Rows are points. The points of each table are mixes of a few directions, plus a little noise. Count the directions of each table, and those that both share. Where both have some left over, give the other angles between the two spaces (their principal angles), to ten degrees, smallest first.
(in the rows, 128 means zero)

First, 4 rows:
[[194  98  46]
 [ 99 140 165]
 [ 90 143 176]
 [128 127 127]]
Second, 6 rows:
[[134 130 131]
 [ 74  95  97]
 [200 174 169]
 [123 125 126]
 [ 55  81  87]
 [183 163 159]]
Directions: first 1, second 1, shared 0; angles 90

First:
[[127  82 138 140 142  93]
 [111 151 124 213  61 111]
 [139 129 148  79 144 149]
 [140  84 104  58 220 125]
 [123 117  85 148 153 109]
 [130 204 169 133  46 181]]
Second:
[[ 49 135 165  41 171 161]
 [111 122 127 117 123 129]
 [101 167  77 158 102 137]
 [137 117 131 168  70 109]
 [ 73 125  90  93 131 141]
 [155 101 133 140 112 110]
 [185 123  65 186 108 105]
 [213 134 230 117 209 128]]
Directions: first 3, second 4, shared 2; angles 50

First, 11 rows:
[[168 105 210 166 102  99 158 150 118 120 172]
 [188  95 249 183  88  85 172 160 113 116 192]
 [118 134 108 119 134 135 122 123 130 131 117]
 [143 120 157 142 119 117 139 136 124 125 144]
 [120 131 113 121 133 133 122 124 131 129 119]
 [ 75 159  18  78 164 167  88 100 142 139  69]
 [115 135 101 116 137 137 119 121 132 130 114]
 [ 80 155  30  84 159 163  93 103 140 138  75]
 [139 121 149 138 121 121 136 134 125 126 140]
 [102 144  72 103 145 148 109 114 135 134  99]
 [161 108 196 159 105 103 153 146 119 121 165]]
Second, 11 rows:
[[116 167 147 120 110 126 131 144  72  93 137]
 [172  93 149 166 118 146 138 107 158 168 156]
 [106 133 110 174  72 103 101 178  56 162 108]
 [117 104 124  94 163  83 145 133 178  85 119]
 [178 159 139 168  56 162 156 101  93 158 147]
 [113 110 125 105 164 100 135 131 159  83 140]
 [130 130 135 105 159 156 125 108 149 129 129]
 [ 99 151 169  84 196 152 106 138 105  71 157]
 [ 86  92  47 106 180 105 108 126 181 102 123]
 [169 117 165 127 116 132 159 106 170 161 108]
 [125 148  95 155  77 141 109 135  87 191  85]]
Directions: first 1, second 6, shared 1

First (8 x 18):
[[165 131 103 194 128 120 151  67 178 109 143 108 149 118 136 127 119  84]
 [ 96  89 158  62 136 142 110 100  65 138  98 140 111 190 124 157 139 150]
 [116  89 123  25 197 160 125 109  60 156 114 133 150 163  99 153 140 146]
 [110 146 118 132  97 103  98 200  69 148 106  95 137 113 117 142 125 192]
 [142 148 147 229 116 138 144 133 192  97 175 133 132  89 176 120 136  65]
 [108 114 137  57 132 143 119 165  91 131 112 106 124 140 109  82 135 161]
 [157 153 110 183 135 116 153 105 215 121 165 190 118  92 147 145 112  72]
 [127 145 120 141  76  99 124 144 150 122 114 123 105 124 123  95 112 152]]
Second (11 x 18):
[[160 156  98 118 130 154 137 107 117  76 127 147 125 110 165 144 102 171]
 [121 111 142 133 102  53 153 121 152 152 117  86 141 137 117 107 167 102]
 [121 143 121 136 108  42 179 118 142 168 131  43 137 165 121 115 160  87]
 [146 194  77 111 160 196 116 116  95  91 150 137 112 139 168 164  70 148]
 [141 167  99 108 160 174  89 116 114  78 129 182 114  97 165 152  88 156]
 [140 112 147 115 101 182 119 134 115 125 140 126 151 135 143 127 126 145]
 [109  79 136 182 148  63 177 143 149 157 105 143  93 121  53 110 151 113]
 [ 81 145 119 157 168  22 142 138 144 194 122  81 100 157  76 118 147  52]
 [148 135 132 106 110 249 102 136  94 108 154 140 149 142 159 147  94 157]
 [133 109 128 142 140 147 127 134 129 112 117 172 110 107 112 131 119 147]
 [110  51 209 104  80 125  68 144 157 145 113 156 174  98 128  93 182 124]]
Directions: first 6, second 5, shared 0; angles 50, 50, 70, 90, 90
